Each row of a before or after table is a point. The points were changed in one or more steps. Then noise was added and the rows were shuffled. The steps act on how far a point lies along the listed directions, d1 being the first. Write out the steps. A step turns or swaps two directions, mirrors them in a line or flattens them onto one, adds a multiple of one to another, or multiplies one. Angles are multiples of 10 degrees, from the lower direction toward the higher: turns from -170 to 170, lines from 10 to 170 but not 90. Use the fewest steps. Two steps may share a direction if one is a turn and the other turns, adds or multiplies; they go together, in the order done. Otherwise the lowest direction goes first.

Directions:
(1): [ 0.12 -0.12 -0.52]
(2): [ 0.18 -0.49  0.15]
(3): [-0.50 -0.20 -0.07]
Before:
[[-0.66 -0.10  0.02]
 [ 0.08 -0.01  0.19]
 [ 0.08 -0.09  0.22]
 [-0.38  0.12 -0.04]
 [ 0.15 -0.01 -0.28]
 [ 0.00 -0.07  0.13]
 [ 0.16 -0.09  0.25]
 [ 0.08 -0.05  0.17]
 [-0.16 -0.11 -0.16]
 [-0.61 -0.53 -0.29]
 [-0.26  0.40 -0.07]
 [-0.22  1.08 -0.57]]
After:
[[-0.12 -0.04  0.27]
 [ 0.09  0.19  0.10]
 [-0.12  0.01 -0.20]
 [-0.09 -0.02 -0.17]
 [ 0.32  0.80  0.18]
 [ 0.76 -0.76  0.62]
 [-0.10 -0.07 -0.18]
 [-0.06  0.05 -0.12]
 [ 0.41 -0.23  0.05]
 [ 0.53  0.38 -0.13]
 [-0.19 -0.02 -0.25]
 [ 0.40  0.08 -0.02]]
Steps: multiply d1 by -1; turn d2 and d3 by 150 degrees
